Rows are points. The points of each table are mixes of a few directions, plus a little noise. Count the directions of each table, and those that both share. Where both have some left over, give the other angles between the two spaces (their principal angles), to ten degrees, smallest first.

First (6 x 3)
[[-0.2 -2.4 -2.7]
 [ 0.5 -2.6 -0.6]
 [ 0.2  0.1  0.6]
 [ 1.3  2.9  7.2]
 [-1.2  4.5 -0.4]
 [-0.5 -2.3 -4.0]]
Second (6 x 3)
[[ 1.5 -1.7  4.0]
 [-0.6  0.8 -1.9]
 [-2.3  2.6 -6.6]
 [ 0.3 -0.3  0.7]
 [-0.7  0.8 -2.0]
 [ 2.0 -2.3  5.7]]
Directions: first 2, second 1, shared 1

First (8 x 8)
[[-2.9  1.6 -0.9 -1.6 -1.8 -2.8  1.0  0.8]
 [ 4.1 -0.4  0.6  2.3  1.0 -1.3 -4.2 -5.3]
 [-4.7 -3.3 -1.6 -2.4 -3.1 -5.1  1.9  2.4]
 [ 6.7 -1.2  1.9  3.7  3.6  4.8 -3.3 -3.6]
 [ 0.9  1.0  0.6  0.4  1.3  3.4  0.8  1.1]
 [-1.1  0.5  0.0 -0.6  0.1  1.6  1.7  2.2]
 [ 0.2 -2.7 -0.4  0.3 -1.0 -3.8 -1.8 -2.3]
 [-3.2  4.5 -0.2 -2.0 -0.1  3.1  3.9  4.6]]
Second (10 x 8)
[[-1.4 -1.7  0.5 -1.2 -0.8  2.9 -1.9  0.8]
 [-0.7 -1.2 -0.4 -3.2  0.3  5.0 -3.1  1.4]
 [-3.5 -4.0  3.2  4.5 -3.8 -2.0  0.8 -1.1]
 [ 2.4  3.4 -0.1  4.4  4.3 -7.3  4.9 -5.6]
 [-0.3  0.1  1.1  3.4  3.0 -2.9  1.9 -5.0]
 [ 4.0  4.7 -3.3 -3.7  3.4  0.0  0.3  1.1]
 [ 1.3  1.4 -1.8 -4.0  2.0  3.9 -2.2  1.3]
 [ 0.2  0.1 -0.2 -0.4 -3.9 -1.0  0.4  3.9]
 [-1.9 -2.5  0.9 -0.4 -3.9  1.7 -1.5  2.9]
 [-0.4 -0.5  0.4  0.5 -0.7 -0.3  0.1  0.1]]
Directions: first 3, second 3, shared 0; angles 50, 60, 60

First (8 x 12)
[[ 2.9  3.8  1.1  1.0 -1.2  0.3 -0.9  1.9  1.8  1.5  3.5  4.3]
 [ 0.3 -0.2 -0.9 -2.2  0.2  3.9 -1.2 -1.8  8.1  5.6 -2.8 -4.1]
 [-6.6 -3.0  0.9 -0.2 -2.1 -0.6  1.2 -6.1 -2.3 -0.2 -1.8 -1.3]
 [-1.2 -1.6  1.3  0.0 -1.8  2.7  0.2  3.2  1.4  0.2 -2.5 -3.2]
 [ 0.8 -1.9 -0.1 -0.5  3.8 -1.3 -3.5  2.3 -0.9 -0.1 -4.3 -3.0]
 [-3.5 -0.5  2.7  1.2 -1.5 -1.7 -1.7 -0.4 -3.3 -0.5 -0.5  2.1]
 [ 3.4  0.7 -1.8  0.7  0.1  0.1  4.0  3.9 -2.1 -4.6  3.1  0.4]
 [ 3.9  2.9 -2.9  0.0  2.6 -3.3  1.8 -3.0 -2.3 -2.0  5.3  4.6]]
Second (11 x 12)
[[-1.5 -0.1  4.8 -3.5  1.4 -2.1 -2.8  1.0  1.3 -4.8  4.9  1.4]
 [-2.7 -1.2 -0.7  4.1 -1.7 -0.8  3.9  1.5  2.1  0.8 -1.7 -0.9]
 [-1.3 -1.0 -5.9 -3.1  0.1 -2.5 -2.5  0.1 -1.0  4.9 -2.7  2.1]
 [ 4.9  0.9 -0.4  2.7 -4.5 -0.5  0.6 -4.3 -0.5  2.4 -0.8 -2.2]
 [-2.1 -1.7 -1.7  2.9 -1.0  2.2 -2.3 -2.6 -0.2  3.0  4.4 -0.6]
 [-3.0 -1.9  0.1 -2.8  1.2 -0.1  0.7  4.0 -0.6 -1.2 -2.4  3.3]
 [ 5.2  5.5  1.5 -4.3  4.6 -2.1 -0.4  0.2  0.2 -3.5 -2.0 -2.0]
 [ 2.1 -0.4  0.7  2.2 -3.1  0.7  1.9 -1.2 -0.5  0.5 -1.4 -0.6]
 [-3.8 -4.0 -1.6  2.5  0.0  7.2  0.0  0.9 -3.0  2.3  1.1  2.3]
 [-1.7  0.7  5.6 -1.8  3.9  1.4  1.7  4.3  0.8 -6.8  1.0  0.9]
 [ 4.0  3.3 -2.4  1.1 -0.8 -3.2 -0.7 -3.8  1.4  2.5 -0.3 -3.7]]
Directions: first 5, second 6, shared 0; angles 30, 50, 60, 70, 90
